Rows are points. Examples show where two turns around zero, p and q, send a point. Where does a point land after both, in the order given? Backwards means that the second turn is done in reverse. Each puzzle has new turns, and all numbers are rounded.

Turn p:
[-32  -1  -6] -> [13 17 25]
[14 36 41] -> [ 38 -14 -39]
[-1  9 53] -> [ 42 -32 -11]
[ 17 -52 -14] -> [-43 -27  24]
[ -7 -58 -38] -> [-50  -4  49]
[  8  66 -35] -> [  2  59 -47]
Turn q:
[-14  76 -45] -> [ 24 -44 -74]
[  3 -29  45] -> [-33  10  41]
[-18 -39  11] -> [ 8  4 43]
[ 29  -8 -10] -> [  0  30 -10]
Where do these land?
p, then q: [-14 -16 -27] -> [-19 -28   6]
p, then q: [-18 -40   5] -> [-28  -2  34]
q, then p: [-16  33  22] -> [-11  -3  41]
p, then q: [-21  67  21] -> [ -2  36 -64]
q, then p: [ 69 -43 -21] -> [ 34  48 -60]

Turn p:
[ 27  39 -57  27] -> [ 17 -68  34  12]
[-20 -34 -19  -8] -> [ 16  10  -3 -40]
[-18  42  51  10] -> [  0  17 -31  59]
[ -7  -5  16 -41] -> [ 0 42 15  1]
[ 33   4 -16  32] -> [-20 -44   4  -1]
[-16 -46  24 -20] -> [-11  43 -18 -32]
Turn q:
[-10  14 -26 -40] -> [-27  43   2  -5]
[19 15 -8 23] -> [ -9 -22  24   7]
[ 14  -7 -22 -43] -> [-10  37  12 -30]
[-27 -12  76  -2] -> [ 17 -29 -74  -9]
[  5 -10 -20  62] -> [ 28 -30  36  37]
Where do these land?
q, then p: [ 10  22  47 -16] -> [ 32  14  16 -40]
q, then p: [ -9 -27 -35 -16] -> [-12  -7  10  45]
p, then q: [-43 -11 -50   9] -> [ -1   6  26 -62]
p, then q: [ -7 -30  -1  25] -> [ 0 38  9 -7]
q, then p: [49 46 38 -3] -> [ 26  53 -11 -49]

Turn p:
[  0  10 -18  -2  23  18 -24  32] -> [  6  20   4 -14  28 -17 -28  19]
[ 27   6  32 -53 -27  32  32 -76] -> [-13 -59  -8  22  29   7  46 -77]
[-51 -40 -32  18 -34 -21 -17  41] -> [ 23 -13  17 -20 -63 -18 -45  37]
[  2 -44 -13  37 -26 -20   9  46] -> [ -5 -12  -1 -25 -47 -11   3  60]
[  6  32  38 -22  10  13  23   9] -> [-30  23   7   2  17 -22  23 -33]
[ 19   0 -34   0 -30   2  33  12] -> [-36 -29 -16 -30 -10   9 -10   7]
[ 10  44  21 -36  52 -13  16 -41] -> [-23  32 -16  53  39  16   7 -47]
[-25  16   6  33  63  20 -10  -6] -> [ 9 44 45 23 33 22 -7 17]
[-16  -8 -16  41 -50 -24 -37  -2] -> [ 48  -4  -6 -37 -48  23  -7  12]
[ 8 -8 -1 -8 51  0 -3 11] -> [ -7  18  -1  31  29 -11  -7  24]
[ 20  -9  17  -9 -33  -6 -22 -28] -> [ 31 -23 -24  -5  -6   1  26 -21]
Turn q:
[-27 -26 -48   8 -54 -47   8 -25] -> [  4  43  25  -5 -58 -35  49  -4]
[ 39  42   0 -14 -42  -6 -26 -24] -> [ 43  38 -48  15  13  -8  11 -17]
[ -4 -44   7 -11  42   2 -15 -13] -> [-34   3  19 -39  16  32   2   4]
[-21 -20 -10 -48  73  45 -15  -8] -> [-29 -53  -1 -43  34  57  30  10]
[ -5  -2   6 -46  13 -19 -25  28] -> [ 11 -13 -15 -50  19 -16   2  23]
[  2  22 -20  54  17  16  11   2] -> [-19 -23   2  34 -15  -1 -15 -44]
[-12  28  14  -7 -41 -59  56 -12] -> [ 74  19  34  11 -43 -21 -10  11]
[ 27   1 -11  16   3 -12 -13   4] -> [ -9  13 -19  -7  -8  -6 -15 -21]
[ -7 -18 -19  14 -16   6  15 -37] -> [ -9  22  17  19 -23  17  27  -8]
[-16  24  67  18 -10  26  -4  38] -> [  6 -19  12  39  53 -26 -40  25]
[25 -9 14 16 14 48  8 48] -> [-39 -29 -27  25  10   8 -41  23]
Where do these land?
q, then p backwards: [-37  20  39 -28 -31  25 -27  58] -> [ 42 -57  -6 -26  34  37 -24  32]
p, then q: [-16  21 -11 -33  37  41 -19  -6] -> [ -7   0  13 -31  39  19 -19 -44]
q, then p: [ 11  23  43  -8 -39 -25  47 -35] -> [  1  29 -30 -51  35   7  50   7]
p, then q: [ 17 -41  51 -26  -2  12   1 -14] -> [ -2  19  37  -2 -50  12 -35  -4]
p, then q backwards: [-22  36 -14  16  47 -17  19  10] -> [ 29 -43  31  30  -9   7   3 -22]
q, then p backwards: [ 36  14 -30  27  37  22 -30 -28] -> [ 18  52  -5 -29 -15 -14  24 -42]
p, then q: [ 15 -41 -11 -14 -22 -34  -9  17] -> [-19  18 -18 -11 -42 -35   8  10]
p, then q backwards: [ 25 -19 -26  32 -22 -17  44  -9] -> [  4 -34 -32 -25  25  36  24  11]
p, then q backwards: [-28 -13 -42  34  -4  -6 -28   8] -> [ 18  -8  30 -24  10 -23  47  10]
